Every row gives one point. Each copy is the shape, with its points in the same order, turned, moved and blurred by noise. Say if it was mirrored as well.
(in the rows, 128 means zero)

Shape (7 x 2):
[[183 132]
 [ 93 108]
 [ 86 102]
 [174 134]
 [154  90]
 [133 149]
 [131 136]]
Copy 1 (7 x 2):
[[140  79]
 [ 82 143]
 [ 80 150]
 [134  84]
 [ 86  88]
 [145 116]
 [128 122]]
Copy 1 is: only turned
Copy 2 (7 x 2):
[[175 150]
 [ 98 102]
 [ 85  97]
 [169 144]
 [157 101]
 [125 157]
 [125 141]]
Copy 2 is: only turned
Copy 3 (7 x 2):
[[178 106]
 [ 83 135]
 [ 72 135]
 [171 113]
 [130  90]
 [147 147]
 [136 142]]
Copy 3 is: only turned

Shape (8 x 3):
[[148 116 142]
 [154 108 104]
 [ 81 115 180]
 [183 105  75]
 [102 168 153]
 [133 118 118]
 [124  93 138]
 [140 128  81]]
Copy 1 (8 x 3):
[[134 118 112]
 [117 145 104]
 [153  77 183]
 [ 98 169  81]
 [181 126 160]
 [126 137 137]
 [115 103 136]
 [120 178 125]]
Copy 1 is: only turned
Copy 2 (8 x 3):
[[128 148 145]
 [145 158 113]
 [139  76 177]
 [150 192  88]
 [ 94  86 132]
 [142 133 121]
 [159 132 151]
 [143 141  85]]
Copy 2 is: only turned
Copy 3 (8 x 3):
[[129  95 145]
 [169 105 152]
 [ 66 126 159]
 [207 100 146]
 [ 93 136  99]
 [146 123 145]
 [126 110 171]
 [180 141 138]]
Copy 3 is: mirrored

Shape (6 x 3):
[[188 125 170]
 [111 119 142]
 [106 200 126]
 [163 126 132]
 [103 122 136]
 [ 89 131 141]]
Copy 1 (6 x 3):
[[188 122 172]
 [119 134 131]
 [164 141  55]
 [158 106 143]
 [111 134 116]
 [111 144 101]]
Copy 1 is: only turned
Copy 2 (6 x 3):
[[108 195 121]
 [125 121 156]
 [204 120 131]
 [117 150 111]
 [130 113 159]
 [142 110 170]]
Copy 2 is: mirrored
Copy 3 (6 x 3):
[[ 83  85 164]
 [129 150 153]
 [ 86 176  88]
 [115 102 137]
 [136 159 147]
 [130 176 145]]
Copy 3 is: mirrored

Shape (8 x 4):
[[145 135 114 139]
 [151 132 132 120]
 [109 140 146 102]
 [147  66 128 131]
 [100  77 116 115]
 [139 138 103  89]
 [ 30 116 168 121]
 [150 120 129 110]]
Copy 1 (8 x 4):
[[129 133 134 109]
 [144 133 130 130]
 [126 106 135 163]
 [171 138 191 121]
 [145  94 195 131]
 [152  91 119 124]
 [ 76  86 195 199]
 [157 124 137 131]]
Copy 1 is: mirrored
Copy 2 (8 x 4):
[[142 122 135 148]
 [151 111 141 127]
 [133 141 159  97]
 [127  93  83 109]
 [111 139  92  93]
 [173 149 132 119]
 [ 57 167 158  63]
 [154 114 131 115]]
Copy 2 is: only turned
Copy 3 (8 x 4):
[[123 142 105 120]
 [121 136 122 147]
 [126  93 137 144]
 [131 122  57 162]
 [108  87  69 142]
 [ 88 131 128 128]
 [154  16 111 123]
 [106 132 117 146]]
Copy 3 is: mirrored

Shape (12 x 6):
[[137  91  59  77 144  87]
 [183 111 131 115  72 151]
 [111 148  92 134  88 149]
 [168 133 132 147 134 153]
 [130 106 130  85 145 139]
 [128  43 122  60  96 139]
 [129 118 130 117 132 123]
 [125 145 132 145 139 126]
 [130 147 125 122 142 159]
 [227 137 127 167 138 150]
 [118 140 121 167 138 123]
 [145  84  84 164 135 137]]
Copy 1 (12 x 6):
[[187 153  78  81 128 133]
 [147 129 152 145  51 137]
 [114  99 116 151 111 163]
 [127  94 173 128 105 113]
 [117 159 115  97 109 122]
 [140 193  85 125  53 110]
 [125 151 139 120 123 124]
 [119 110 154 130 146 122]
 [ 91 110 138 111 119 128]
 [164  62 196 112  83  89]
 [124 101 139 148 154 124]
 [160 100 105 145 123  95]]
Copy 1 is: only turned
Copy 2 (12 x 6):
[[115  84 178  70 141 123]
 [191 117 104 114 100 179]
 [171 100 102 141 161 125]
 [155 149  79 106 119 145]
 [105 107 123 125  99 142]
 [157  64 168 130  58 140]
 [135 129 124 121 122 133]
 [135 156 104 127 148 127]
 [121 123  85 134 135 141]
 [169 172  64  64 106 169]
 [143 155 103 127 150 106]
 [173 124 101  79 120  89]]
Copy 2 is: mirrored

Shape (11 x 8):
[[128 123  89 155 126 106 168 143]
 [123 106 123 126 140 153 171 149]
 [127 159  93 189 145 132 147 102]
 [125  99 128 119 108 153 122 153]
 [109 171  94 137 128 112 170 116]
 [117 119  67 129 109 155 165 136]
 [127  80 112  92 159 138 120 148]
 [198 133 151 145  73 112 112  88]
 [147 138  81 130 129 147 164 150]
 [204 150 160 143 159 169  83 153]
 [155 163 123 178  88 113 106 124]]
Copy 1 (11 x 8):
[[153 112 130 169 117 103 133  90]
 [128 118 135 175 152 102 108 142]
 [105 114 118 200  93 143 148  88]
 [132 129 149 142 133 105 144 170]
 [105 138 117 158 108 108 118  74]
 [118 134 147 182 121  65 143 116]
 [141 103  99 144 138  83 131 182]
 [ 93  72 168 100 126 154 187 116]
 [124 129 126 176 150  87 152 103]
 [104 115 100 149 186 179 198 167]
 [120 126 149 135 105 161 188 102]]
Copy 1 is: only turned
Copy 2 (11 x 8):
[[ 73 138 156 119 116 123  94 110]
 [108 148 136 126 128 163  82 139]
 [ 98 188 149 123 136  92 124  90]
 [128 103 140 138 137 154 114 137]
 [ 47 164 135 133 146 121 120 118]
 [ 85 143 145 159 134 157  98  99]
 [124 125 130 144  84 163 121 157]
 [122 100  64  82 134 104 145  82]
 [ 94 161 150 127 132 170 118  97]
 [184 139 143  67 136 134 186 132]
 [ 97 106 131  96 140  82 152  82]]
Copy 2 is: mirrored
Copy 3 (11 x 8):
[[ 75 109 140 109 134  95  82 162]
 [ 82 135 170 115 134 116 130 179]
 [ 80 136 105 114  80 115  77 151]
 [137 138 162 113 154 110 124 176]
 [ 70 101 110 127 123 138  93 147]
 [ 96 121 156 142 131 126  82 202]
 [115 180 181 120 167 112 118 150]
 [173  93 140 150  89  71 130 105]
 [ 80 125 136 153 140  97 107 181]
 [138 183 104 138 107  51 179 139]
 [147 100  88 117  99  85 106 140]]
Copy 3 is: only turned
Copy 4 (11 x 8):
[[135 142 114 189 110 112 122 148]
 [104 117  98 147 143 102 130 166]
 [124 124 101 189  82 158 171 158]
 [131 104 117 107 125  99 125 145]
 [ 96 160 114 186  89 116 160 141]
 [114 125 131 162  96  94 122 187]
 [121 139 127 100 155 133 109 161]
 [181 105 153 149 138 109 217 110]
 [100 115 143 178 118 114 128 160]
 [109  52 139 126 160 178 171 103]
 [155 102 131 165  83 126 179  97]]
Copy 4 is: only turned

Shape (14 x 9):
[[119 142  99 151 169  90 157 190 145]
 [ 97 133 117 100 147 139 142  68 122]
 [122 113 154 128 144 127 154  87 103]
 [117 100 125 126 114  94 116  64 111]
 [127 172 149 106 129 143  46 170 113]
 [110 120 104 161 148 125 165 158 148]
 [ 97 139 178 131 154 126  87 182 119]
 [151 157 160 147 163 169  35 175 103]
 [127  73 127  93 125 135 127  78 134]
 [112  92 113  79 132 100 157  77  93]
 [116 144 120 154 109 127 158 160 117]
 [149 104 125  78 131 110 165  91  96]
 [137 157 143 140 139 103 158 162 171]
 [107 127 127 136 127 135 150 178 143]]
Copy 1 (14 x 9):
[[149 100  88  93 129 116  71  61 117]
 [135 159 105 164 136 182 139 121 149]
 [121 139 120 124 111 157 168 103 141]
 [112 145 100 163 124 155 170 135  94]
 [192 104 123 124 150  72 124 181 169]
 [121 103 110 105 164 140  95  66 128]
 [166 116 103  73 147  80 143 138 153]
 [175  52 119  95 152  89 133 189 180]
 [ 80 168 127 150 121 147 138 151 135]
 [101 175  93 181  95 150 143  96 128]
 [142 103 133 134 157 117 129  67 124]
 [108 155 124 166  78 150 138 107 145]
 [161 129 146  89 137 128  89  82 110]
 [133 121 129 105 160 105 102  86 139]]
Copy 1 is: only turned
Copy 2 (14 x 9):
[[140 113 154  69  61 147 130 128 148]
 [163  87 115 155 136 122 104 145  78]
 [140 116  96 156 132 118 127 112 104]
 [ 99  91 101 139 140 134 145 133  69]
 [148 101 169 136 192 137 170 172 188]
 [141 129 122  79  80 122 120 140 136]
 [169 106 121 103 140 140 178 149 181]
 [133 129 134 156 162 135 164 176 238]
 [120 109  83 125 171 147  95 122  79]
 [122  71 114 130 149 130 101  88  76]
 [138 135 146  85 107  82 141 139 135]
 [125 100 129 138 148 128 108  73  89]
 [159 158 157  94  98 143 149 136 124]
 [153 128 132  64 115 116 133 142 145]]
Copy 2 is: mirrored

Shape (17 x 11):
[[142 155  80 139 119 108 133 128 122 132 137]
 [113  91  77  82 113  93 125 114 114  62 144]
 [139 138 130 116 113 120 165 125 118 142 130]
 [166 130 118 134 124 123 141 108 124 155 150]
 [154 120 150  99 125 158  80 154 129 100 154]
 [ 80  94 123 131 118 140  97 153 108  96  77]
 [ 87 115 151 129  60  98  90 107 111 173 117]
 [125 148 149 153 182  98 147  97 119 125  85]
 [163 149 127  76  98 156  89 140  83 153 115]
 [126 140 148 116 193 135 136 175 108 106 121]
 [112 130 111 117 117 124 155 154  62 124 147]
 [119 118 136  80 129 110 140 194  86 181 116]
 [ 85 103 108  86 137 146 136 125  94 136 115]
 [153  85 156 127 205 142 135 117 179 147 126]
 [135 161 133 115 116 124 169 128 136 114 126]
 [ 24 170 110 156 129 121 117 112 133 133 123]
 [195  71 155  74 137 109  84 176  95  99 137]]
Copy 1 (17 x 11):
[[102 140 109 124 163 112 145 136  97 142 122]
 [123 105 110 164 153 104 175 182 142 145 197]
 [133 131 133 117 125 103 114 155 100 118 123]
 [130 158 127 110 144  91 117 121 101 124 135]
 [172 145 118 139 103 117 141 111 166 170 141]
 [133  83 145 167 150 172 117 150 171 148 135]
 [ 95 109 104 124 143 101  45 155 174 142 128]
 [112 146 131 126 130 187  96 131  83  98 157]
 [181 159 109 164 141  99  90 143 131 177 104]
 [159 160 151 123 108 190 156 150 123 135 126]
 [154 125 130 101 162 126 136 191 122 148 122]
 [139 174 171 135 131 124 105 200 141 154  91]
 [158 129 131 158 159 132 124 181 154 101 131]
 [138 181 179 134 104 139 130  84 139  72 158]
 [130 120 116 129 104 117 134 151  90 120 121]
 [ 84 102  65 118 151 179 118 153 161  88 101]
 [172 172 176 148 108 107 132 141 155 207 185]]
Copy 1 is: only turned
Copy 2 (17 x 11):
[[139 154 135 162 124 134 140 145 111 166 144]
 [133 121 167 150 109 101 150 122  25 109 139]
 [128 145 109 159 137 129 164 114 129 123 138]
 [111 158 110 152 112 159 165 130 123 138 142]
 [142 118 123  79  80 110 119 133 131 115 120]
 [155 157 160 137 138 115  81 101  89  92  73]
 [ 77 217 129 152 115  85 140  97 113 116  71]
 [127 147 177 188 124 158 127 141 165  92 136]
 [150 171 130  93 107 108 161  75 143 151 127]
 [165 114 132 147 107 129  80 119 149  91 165]
 [127 120 118 177 116 114 124  66 107 142 134]
 [153 191  89 154 114 102 110  61 126 104 158]
 [125 146 157 133 144 131 117  67  88 105 148]
 [118 150 120 111 111 191 113 162 138  45 164]
 [142 119 125 158 148 119 158 131 138 117 142]
 [ 70 154 175 179 179  94  68 132 120 139 116]
 [179 142 110 106  26 117 134 108 102  80 139]]
Copy 2 is: only turned
Copy 3 (17 x 11):
[[146 122 126 120  89 133 143 158 125 111 134]
 [181 134 172 114 126 104 181 125  57 131 156]
 [112 109 131 135 125 121 135 154 119 137 163]
 [112 133 103 129 110 144 162 135 138 129 164]
 [133  80 101  89 126 117 145  79  99 158 143]
 [174  56 160 144 147 143 180 125 100 159  91]
 [141 106 133 189 179 145 154 103 143  90 119]
 [ 92 122 140 135 113 194 151 164  93 145  95]
 [156  78  66 155 131 133 105 101  95 145 163]
 [110  78 123  74 138 153 133 150  88 183 115]
 [162 102 147 115 152 147 122 160 121 148 166]
 [131  58  94 128 183 133 132 180  94 120 148]
 [166 111 125 143 178 126 160 153  92 170 126]
 [ 62 124  83  91 134 141 213 139 100 176 105]
 [ 96 115 150 128 107 114 124 151 111 152 141]
 [154 136 159 137 152 127 120 152 158 129  35]
 [126  49 105  79 147 149 177  82  40 138 191]]
Copy 3 is: mirrored
